Each row is a point. Each table stands for the endless flat space through its points: a line for two points, a plane for three, and so on. The two share one point or none. Which?
In the rows, zero is written as 128.

First:
140,124,139,158
180,89,174,133
Second, 3 rows:
151,107,169,166
160,103,160,133
151,111,166,169
They share: no point

First:
118,125,108,139,129,131,150,145
94,143,114,139,105,125,135,142
Second (4 x 8):
113,118,130,154,119,133,153,133
73,137,88,115,96,119,125,149
111,149,115,141,103,125,129,145
98,120,113,141,114,128,139,142
They share: no point

First:
147,104,149,118,153,136,104,147,90,142,123
118,122,153,116,171,122,106,148,105,124,144
134,114,149,118,159,132,108,144,101,130,132
Second:
139,111,128,124,157,140,109,137,112,120,119
156,103,145,80,166,169,115,105,66,134,122
171,119,172,100,125,164,133,109,64,156,115
139,103,140,96,149,144,109,105,80,136,115
They share: no point

First (5 x 14):
102,136,94,138,135,128,140,120,108,115,144,113,130,121
138,120,92,124,89,148,117,123,133,121,140,112,150,142
117,126,112,128,125,127,118,119,114,110,150,118,131,122
164,98,139,131,80,137,79,128,149,121,177,123,147,124
120,126,96,110,100,140,115,112,123,105,124,108,146,141
Second:
127,122,130,129,104,124,104,117,130,103,156,114,147,118
125,102,96,138,96,147,93,104,153,125,142,105,130,114
129,135,137,123,118,121,114,132,117,85,158,120,153,116
111,116,120,133,100,130,118,131,134,109,148,96,153,124
They share: 123,116,122,132,100,129,104,116,136,110,152,108,145,119

First (2 x 20):
113,143,105,141,103,122,121,131,144,108,108,103,103,145,144,113,116,106,92,106
119,164,126,159,124,113,103,113,135,120,117,124,115,154,162,137,104,100,104,112
Second:
102,167,126,150,121,105,117,119,126,126,107,106,106,159,137,129,91,82,97,111
109,164,124,150,121,111,111,117,131,121,113,109,110,153,144,126,97,89,98,112
They share: no point

First:
101,127,109,137,146,142,148,128,94,143,104,149,149,153,129,136,120,155,107,122,116,148,131,162
96,116,118,122,119,146,149,142,73,130,87,132,158,161,134,117,134,147,99,102,122,150,113,152
84,88,83,157,127,81,123,87,89,160,131,113,124,135,154,75,129,111,99,90,155,135,77,134
80,135,82,152,145,119,162,118,103,151,113,168,106,156,135,149,99,160,97,143,147,106,141,185
103,107,114,126,127,139,126,122,102,127,110,145,154,135,119,115,144,149,86,100,121,149,118,152
Second:
109,98,88,167,173,119,137,126,102,136,119,134,117,137,150,133,128,139,121,124,141,161,131,136
90,128,115,132,107,120,126,82,86,169,132,148,172,135,123,99,114,132,89,84,110,140,90,166
105,106,98,174,139,122,129,102,74,150,146,143,138,122,156,135,107,116,118,87,136,173,110,139
97,106,96,153,145,129,133,110,94,144,129,136,139,139,142,129,118,129,107,106,135,157,117,142
They share: 99,112,100,146,145,120,133,108,100,150,120,139,142,140,134,115,125,140,104,111,126,147,114,151

First (2 x 24):
146,117,136,138,120,112,145,108,143,114,117,128,128,101,102,119,141,97,121,140,157,140,144,120
132,131,124,144,106,122,145,108,143,106,103,116,116,111,104,127,131,105,119,154,149,154,132,114
Second (5 x 24):
141,131,112,149,117,122,160,119,136,125,100,145,125,140,118,144,104,99,111,158,138,119,123,112
158,118,156,167,129,119,159,102,135,103,102,134,114,89,106,109,148,110,143,123,157,162,151,117
134,143,92,137,105,134,158,131,130,132,98,147,135,167,123,158,80,102,100,174,126,94,106,114
97,128,108,74,60,132,114,103,164,106,113,86,130,119,81,137,123,103,101,184,154,131,130,122
157,112,172,160,130,106,136,93,142,86,123,102,114,45,89,81,193,107,147,110,176,199,166,124
They share: 139,124,130,141,113,117,145,108,143,110,110,122,122,106,103,123,136,101,120,147,153,147,138,117

First:
105,119,103,105,102,151,99,153,145,99,145,106,150,97,122,167,105,106,133,104,96,146,132,127
101,109,125,124,119,144,121,171,154,91,126,129,125,79,139,142,107,127,124,79,95,158,130,146
85,131,127,129,136,169,109,161,175,59,115,134,138,95,120,143,123,144,133,98,70,172,106,131
106,111,122,105,111,153,106,167,146,90,132,129,127,74,141,162,98,116,120,83,81,161,129,146
Second (7 x 24):
86,131,113,140,121,155,117,176,147,101,165,101,134,83,138,156,91,91,123,92,126,155,128,128
113,80,89,131,93,152,72,145,167,77,158,109,124,96,101,158,97,115,87,132,158,177,115,114
101,82,98,138,73,112,91,120,114,83,149,84,131,123,126,138,96,146,101,97,126,124,164,135
113,98,95,117,74,116,106,135,156,93,117,105,160,125,97,139,126,141,132,110,97,136,146,115
99,137,123,124,101,120,113,172,160,94,133,73,121,101,116,150,120,100,170,78,104,164,146,124
94,119,105,144,79,119,110,162,153,94,147,89,132,103,114,157,100,106,124,85,116,152,144,108
89,131,107,139,130,131,137,164,157,121,130,107,142,103,123,165,134,125,180,49,96,107,132,122
They share: 100,117,106,124,110,142,114,157,153,100,139,106,148,102,120,147,114,117,137,100,110,143,133,127

First, 5 rows:
146,95,122,159,108,165,127,88,133,109,143,141,188,131,111,80,180,116,166,152,126,93,122,114
112,147,144,125,90,145,121,114,167,71,111,121,170,103,109,70,132,110,130,162,130,153,116,108
120,96,148,126,122,120,112,125,139,125,119,153,132,96,118,96,113,136,54,83,94,93,93,148
113,104,139,140,98,142,121,107,129,115,118,165,143,103,127,79,145,117,90,112,109,96,109,129
141,92,139,134,132,126,113,121,147,121,136,129,155,113,107,107,121,137,90,100,99,94,99,149
Second, 3 rows:
112,125,133,144,100,141,121,122,147,102,119,132,152,121,126,109,127,109,94,111,101,121,118,144
152,85,137,128,100,117,113,102,147,102,163,120,148,97,106,85,131,117,130,151,125,85,110,148
127,115,102,158,75,107,138,92,137,77,133,135,143,117,96,100,151,92,120,116,85,110,105,178
They share: 122,115,134,140,100,135,119,117,147,102,130,129,151,115,121,103,128,111,103,121,107,112,116,145

First (3 x 24):
147,113,156,157,139,133,145,136,130,133,166,82,157,117,102,150,135,153,143,130,144,129,145,150
159,111,150,161,141,147,143,138,122,149,154,96,149,111,102,164,149,153,135,122,148,141,155,166
141,100,137,131,160,160,136,149,142,137,148,105,121,118,98,153,158,129,107,94,146,143,158,146
Second:
147,99,139,132,154,163,132,144,132,143,152,104,134,120,97,161,162,128,113,98,151,148,156,151
160,79,125,118,155,165,122,126,122,136,147,117,149,131,95,172,176,117,117,104,154,147,168,161
138,111,145,150,157,139,150,150,150,128,149,95,119,111,103,140,138,149,119,110,136,127,156,145
They share: 144,103,141,138,155,155,138,146,138,138,151,101,129,117,99,154,154,135,115,102,146,141,156,149

First (5 x 24):
118,131,123,141,157,115,102,109,141,123,106,107,72,107,79,81,149,125,87,109,135,158,141,167
137,147,100,154,155,128,84,103,163,141,126,100,67,128,88,82,168,118,87,87,127,158,123,137
130,124,105,124,155,94,74,121,161,117,128,125,79,139,110,99,133,140,108,89,146,138,130,160
156,133,98,149,144,111,123,142,149,147,146,156,113,143,121,122,169,162,129,134,110,158,171,128
178,139,73,135,181,81,70,175,129,131,142,155,128,129,135,139,107,157,167,117,159,122,145,135
Second, 6 rows:
118,159,91,112,109,120,74,157,151,134,110,149,98,155,61,167,176,139,134,124,109,154,137,154
143,102,93,144,178,86,111,111,171,120,162,135,118,138,159,83,131,202,113,119,174,130,159,120
116,138,102,133,106,114,85,152,162,113,130,161,95,144,68,164,165,136,155,115,114,163,132,165
168,141,125,161,165,89,126,122,161,114,129,182,112,98,125,94,129,122,161,112,127,187,161,196
167,123,99,141,183,105,98,108,168,140,137,136,122,118,150,73,141,167,113,132,152,136,187,140
148,164,89,102,173,63,121,163,104,163,107,129,100,177,106,116,149,163,93,126,107,152,135,119
They share: no point
